Every row gives one point. Each copy is the shape, with its points in the same order, turned, moved and blurred by noise. Some copies are also mirrored. Which?

Shape, 6 rows:
-46  -234
-148  -227
148  110
316  258
-63  -219
56  298
Copy 1:
-147  -157
-67  -216
-111  224
-139  437
-121  -161
86  316
Copy 1 is: mirrored
Copy 2:
-30  -219
-119  -193
244  59
447  140
-41  -212
209  254
Copy 2 is: only turned
Copy 3 (6 x 2):
-144  -127
-211  28
268  -35
458  -89
-169  -11
296  122
Copy 3 is: only turned

Shape, 8 rows:
85  -64  37
71  -127  63
-286  81  145
126  -198  -115
202  488  -163
-305  -141  -47
-250  465  -54
102  -250  -14
Copy 1, 8 rows:
-55  -174  49
-32  -188  97
233  134  52
-209  -201  126
-232  50  -474
-11  139  266
63  345  -310
-116  -199  211
Copy 1 is: only turned
Copy 2, 8 rows:
31  37  70
98  58  37
-211  297  -127
99  -142  -7
-457  -102  392
-88  104  -299
-611  159  53
177  -28  -22
Copy 2 is: mirrored

Shape, 7 rows:
46  83  -220
-67  25  -165
-84  321  53
618  189  -12
-63  32  -59
-49  192  176
-268  184  -149
Copy 1, 7 rows:
-136  24  -137
-97  -97  -117
230  -24  -250
-23  585  -52
-3  -109  -24
294  -29  -67
-11  -260  -297
Copy 1 is: mirrored
Copy 2 (7 x 3):
-56  -84  -205
14  -211  -161
-343  -219  -41
-186  480  53
-72  -209  -59
-278  -204  144
-164  -407  -216
Copy 2 is: only turned
Copy 3, 7 rows:
272  -32  93
200  -32  -22
67  -351  80
104  12  680
102  -51  -5
-83  -253  71
223  -237  -153
Copy 3 is: mirrored

Shape:
-151  204  -77  351
-116  32  -50  -82
127  -85  -108  -45
632  396  27  34
-140  -211  -126  -15
39  335  -233  -136
181  -40  146  -78
-125  -80  -183  9
Copy 1:
-11  103  -255  288
36  225  -52  -104
-126  35  74  -154
-101  -563  -242  -235
-90  284  147  -22
-140  75  -358  -239
86  -63  136  -177
-120  276  15  -19
Copy 1 is: only turned
Copy 2:
-100  -308  187  101
-37  25  -105  5
28  198  -78  255
611  -94  -115  437
-240  186  -22  116
111  -241  -328  208
252  196  -34  81
-147  86  -94  148
Copy 2 is: mirrored
Copy 3:
212  498  225  -64
41  185  -61  -233
-77  222  -179  42
555  158  -271  400
-263  252  -45  -119
285  248  -288  -135
27  26  -67  161
-106  349  -130  -131
Copy 3 is: only turned

Shape:
-293  330  -100  401
408  -186  88  98
-303  -303  -6  35
-58  -97  120  -42
-135  -343  -200  -128
-46  -71  66  73
317  -114  89  283
-83  7  6  34
-221  -451  -224  -4
233  -119  86  248
Copy 1 (10 x 4):
-172  172  -566  113
316  70  198  175
-334  -188  40  220
-109  3  87  -7
-134  -412  43  153
-99  16  7  82
240  232  84  294
-90  -15  -88  14
-213  -405  28  330
181  171  37  255
Copy 1 is: only turned
Copy 2:
-537  -201  -59  48
174  245  -263  349
40  -57  -292  -266
51  156  -97  -58
278  -161  -174  -151
-40  91  -171  -2
-25  192  -318  367
-72  38  -59  -23
240  -226  -356  -213
-37  144  -292  272
Copy 2 is: mirrored
Copy 3, 10 rows:
-9  568  -291  276
-66  18  191  -300
-302  -39  -23  356
-108  -63  -127  83
-115  -142  187  343
-123  58  -75  85
-142  204  121  -264
-32  80  -120  141
-255  -76  251  418
-152  182  85  -183
Copy 3 is: only turned

Shape (9 x 6):
-260  353  -119  -176  58  119
201  -484  95  -93  109  -44
-276  181  393  -176  137  94
10  -250  -76  98  -16  -90
-142  161  161  132  -55  177
101  480  -128  -409  211  54
-29  349  146  219  15  8
70  223  116  31  118  359
91  -47  -223  19  -482  -151
Copy 1, 9 rows:
91  106  151  87  -344  29
428  -219  -214  -87  403  228
310  -75  119  -256  -166  -217
108  20  -131  -50  359  222
39  59  19  21  40  -204
160  -255  232  175  -456  202
-154  -155  156  -53  43  -152
61  -181  -118  178  -122  -206
61  133  242  287  398  238
Copy 1 is: only turned
Copy 2:
61  25  225  -212  414  150
36  -227  -454  25  -185  26
-2  -91  -51  -501  239  -168
31  -216  -103  87  -122  71
-10  -1  132  -104  172  -220
400  143  -28  -216  471  250
216  74  246  -201  56  -177
-16  301  -64  -165  188  -156
296  -327  122  353  96  -82
Copy 2 is: only turned

Shape, 12 rows:
-59  -289  189  357  -29  178  13  -384
-177  64  -123  109  67  -2  323  50
-59  -44  418  231  160  -159  -289  -103
-169  -187  295  -121  118  -296  -268  124
489  -297  -52  -185  -185  75  126  -264
-163  -225  64  11  88  219  144  143
66  225  -71  -193  -172  -375  -339  -205
40  -63  -13  276  -8  -369  -30  238
-68  -210  -121  -80  218  207  -247  -245
44  29  69  43  44  -281  188  31
-141  196  -104  239  155  126  79  -8
-113  150  514  158  -244  -39  155  58
Copy 1 (12 x 8):
-62  251  113  311  295  326  -154  -366
66  -161  -155  108  -34  -102  -2  -222
-152  42  130  -96  592  179  90  7
-128  -80  -100  -471  403  289  65  -26
-25  339  325  -156  -326  329  88  -360
188  96  -189  -132  141  2  -206  -309
-23  -301  277  -156  -29  450  328  150
-365  -50  -97  -127  33  7  -10  147
333  205  -75  18  138  408  91  -141
-189  -89  11  -106  1  -43  178  -129
198  -67  -34  214  118  -108  33  -17
-182  -208  346  -126  344  -139  -184  -247
Copy 1 is: only turned
Copy 2:
-173  112  153  -236  426  395  -64  -126
-137  -185  -60  -212  39  -83  -71  212
334  7  207  120  269  220  -199  -241
227  -131  390  365  5  103  -200  -48
-95  301  339  -127  -175  417  432  225
-178  -40  48  128  251  50  -25  314
312  -218  353  0  -182  4  362  -300
300  -362  195  -59  -31  255  -141  148
-255  -9  -21  215  145  233  234  -157
175  -66  144  -142  -126  32  -79  149
59  -208  -193  -128  210  4  85  39
310  56  387  -243  408  -105  -131  210
Copy 2 is: only turned

Shape, 11 rows:
70  23  -419  164  251  183  -27  -67
-209  188  -156  -384  145  -395  97  33
166  173  -391  -452  -119  102  -192  -100
-61  -256  161  125  -110  -256  -200  122
314  -76  -181  181  -79  205  -323  -211
-98  -209  131  115  286  201  180  -41
263  126  -69  -55  26  33  -215  -386
237  -191  170  -390  318  -67  -25  38
-147  63  65  74  -12  -183  -205  25
-91  -427  75  -51  -72  -262  -178  -29
355  12  53  35  -123  -198  223  30
Copy 1, 11 rows:
79  56  -41  47  419  -150  -363  -4
147  -145  -58  -19  -37  -55  -73  -671
144  41  -408  245  -52  -461  -198  -238
-150  3  242  68  -268  130  -86  6
-131  132  -52  332  143  -244  -225  289
38  -299  -14  -64  279  206  -94  126
-111  11  -146  487  170  -219  59  -56
137  -420  -178  347  -118  193  -219  -136
34  64  205  29  -96  -41  32  -115
-287  -203  166  38  -293  10  -172  -69
-188  149  -266  212  -31  332  -69  -140
Copy 1 is: mirrored
Copy 2:
-284  -187  -15  -198  -1  568  -97  247
-362  -79  414  54  -113  -251  -91  145
-202  -86  -179  -347  -132  -107  57  526
-83  -86  -60  294  62  181  323  -119
-195  -1  -367  -199  5  465  223  185
-118  -127  5  148  279  339  -257  2
-369  115  -321  -273  48  96  56  173
-271  138  -167  392  101  -22  -196  264
-156  57  106  24  83  127  255  -44
-255  -272  -80  315  180  34  307  -44
-155  -8  -277  78  -308  91  -144  -190
Copy 2 is: mirrored
Copy 3:
254  -146  -89  -297  -201  -409  -32  15
131  -152  -132  416  -152  -75  340  238
-16  -366  -96  -254  -204  86  401  38
71  174  277  76  44  134  -201  257
-56  -198  208  -460  -69  -137  -153  -78
360  262  -5  -4  109  -288  -58  -207
-132  -305  163  -133  -51  -176  45  -189
255  80  247  159  -262  96  248  -284
120  -103  86  121  104  13  -142  194
56  253  368  54  28  24  56  231
-188  147  -125  66  -267  8  -130  -117
Copy 3 is: mirrored
Copy 4, 11 rows:
-65  -42  11  -116  -411  171  470  -133
59  -170  -179  -94  295  -277  37  -205
-113  -59  -317  -97  -32  -293  560  188
-192  -58  90  -154  -5  210  -159  297
-158  39  -99  83  -377  287  415  452
280  63  246  -302  -247  260  71  -38
94  12  -164  162  -161  147  442  325
254  71  -351  -396  160  180  16  154
-123  15  57  29  4  31  -47  98
-132  -73  83  -233  214  304  10  282
57  -421  -241  -168  -295  87  -97  243
Copy 4 is: mirrored

Shape, 12 rows:
159  276  -110  -65  -10  -11  43  238  -185
-41  13  -99  15  -172  -229  112  -161  -211
-375  -326  -31  414  396  275  202  185  -174
-215  -235  75  514  131  5  -133  130  179
23  84  -119  -302  6  -68  115  75  251
-70  336  92  112  39  20  -171  81  -138
-37  43  273  411  75  233  69  243  270
-395  274  -315  -93  68  225  275  -171  -145
53  -153  -590  254  143  -231  265  -271  -66
137  185  143  -284  40  -3  -6  -309  -186
92  -41  -28  85  -64  172  -233  -50  -210
101  83  -77  61  -299  -93  115  -49  173
Copy 1:
25  82  -262  13  120  -137  -2  -51  133
-179  -17  -7  16  172  -31  146  325  -159
277  290  354  40  -272  25  5  -188  -567
101  -230  264  -71  -188  94  213  -340  -341
-276  75  -59  -5  126  261  -58  -4  192
56  -117  -69  -167  -72  -249  -109  -29  5
-6  -69  333  -125  -69  -131  82  -557  -48
114  301  278  -139  -19  1  -166  421  68
293  -36  139  365  352  325  138  312  -273
-332  -116  -14  212  44  -239  -299  243  131
-26  -133  6  157  -209  -240  137  95  0
-200  -115  105  -43  228  8  286  40  134
Copy 1 is: only turned
Copy 2, 12 rows:
34  318  -108  75  21  -34  -276  266  -130
-341  83  25  -5  223  -182  47  33  -39
-19  -437  220  -35  -277  167  368  240  -367
150  -323  -28  112  86  58  452  -65  -85
18  74  -47  -124  195  221  -337  -251  -206
263  137  52  125  34  -300  -88  140  -167
357  53  -44  316  -46  162  351  -45  -308
-211  -92  249  -16  -4  -170  -334  21  -637
-494  -175  -291  -245  296  -91  164  133  -446
-114  401  46  -193  -167  -266  -167  -167  -91
-8  3  -185  63  -253  -293  -81  40  16
-142  195  -175  210  209  -24  -19  -166  -184
Copy 2 is: only turned
Copy 3:
41  -327  383  -60  -196  -262  122  220  -47
205  62  62  -101  -193  -350  166  -12  -79
-65  13  -299  -66  -213  34  -203  628  392
-285  117  -222  -348  -158  102  -154  396  -63
160  -208  293  -264  -25  58  -69  -153  84
-3  -56  313  -102  40  -119  121  463  -213
-529  -58  131  -111  -52  166  -199  308  62
336  -147  31  27  146  8  368  193  338
135  -140  -339  -496  -238  -404  292  44  237
169  -43  296  -2  272  -439  -47  11  -60
31  -217  -39  2  9  -255  -45  247  -334
-106  -74  150  -192  -102  -61  174  -164  -114
Copy 3 is: mirrored
Copy 4, 12 rows:
113  1  -314  248  27  -268  -95  55  -60
-53  297  -72  106  -153  -277  111  -199  100
-147  214  -233  158  -62  590  343  31  -344
-137  304  60  -98  168  439  105  192  12
133  -127  150  92  -185  -276  -25  135  -116
-28  252  -195  207  78  -64  -321  36  -124
-371  -10  -5  110  212  286  -93  295  -139
-24  101  -126  362  -629  39  -113  -155  -147
38  156  -300  -300  -501  4  304  -90  236
-52  50  -36  37  -67  -409  -226  -379  -287
78  87  -124  99  178  54  -134  -292  -3
-133  -14  91  79  -68  -216  -35  35  247
Copy 4 is: mirrored

Shape, 12 rows:
-115  -150  -155  50  -136  -93  124  233  -90
-28  263  -15  107  -83  -328  195  67  53
-120  -131  -258  19  204  -215  -360  -154  166
-9  -252  -256  37  -67  -438  -18  83  -353
-211  -105  -32  38  -430  -281  -315  -98  -64
34  -88  106  88  -210  -508  -234  84  -439
-75  210  256  121  297  217  241  126  251
172  -18  -308  44  -97  -105  -318  123  -32
76  -186  120  171  -251  143  471  -44  -134
-230  254  -90  -130  308  279  113  183  136
25  215  184  -277  159  200  364  -70  184
-148  146  -293  180  -32  122  -66  -121  -198
Copy 1:
-95  141  -67  98  -16  19  231  13  157
-11  -128  -221  -196  182  1  115  -21  8
-172  72  212  -108  -177  -294  180  -8  -454
-537  261  -34  -2  157  30  183  19  -97
-162  128  142  -33  393  -253  361  286  -157
-441  70  -132  43  463  119  240  153  -283
323  -422  -190  170  -334  69  -17  56  -51
-118  201  54  225  191  -307  106  -157  -275
-200  -209  -115  232  30  -16  -44  263  427
385  -100  133  90  -347  170  79  -219  -33
333  -266  50  -103  -182  134  -346  94  113
-95  -197  261  138  30  -132  290  -274  14
Copy 1 is: mirrored
Copy 2 (12 x 9):
-103  84  -1  -27  228  309  -83  266  54
-137  87  243  135  27  -19  83  323  174
-49  -233  -63  256  -97  140  -34  186  -448
-317  -108  -252  33  -37  354  2  443  102
-551  -280  -52  109  240  99  -62  52  -97
-625  -91  -206  141  -124  287  67  160  223
368  346  363  142  -16  91  -6  -135  6
-317  10  -49  208  -69  149  -369  294  -183
178  -11  20  -67  305  176  -243  27  451
279  422  243  -83  5  -1  -35  46  -300
350  106  379  -229  -63  -97  -80  -91  36
-66  179  -262  165  160  -139  -164  151  -78
Copy 2 is: only turned
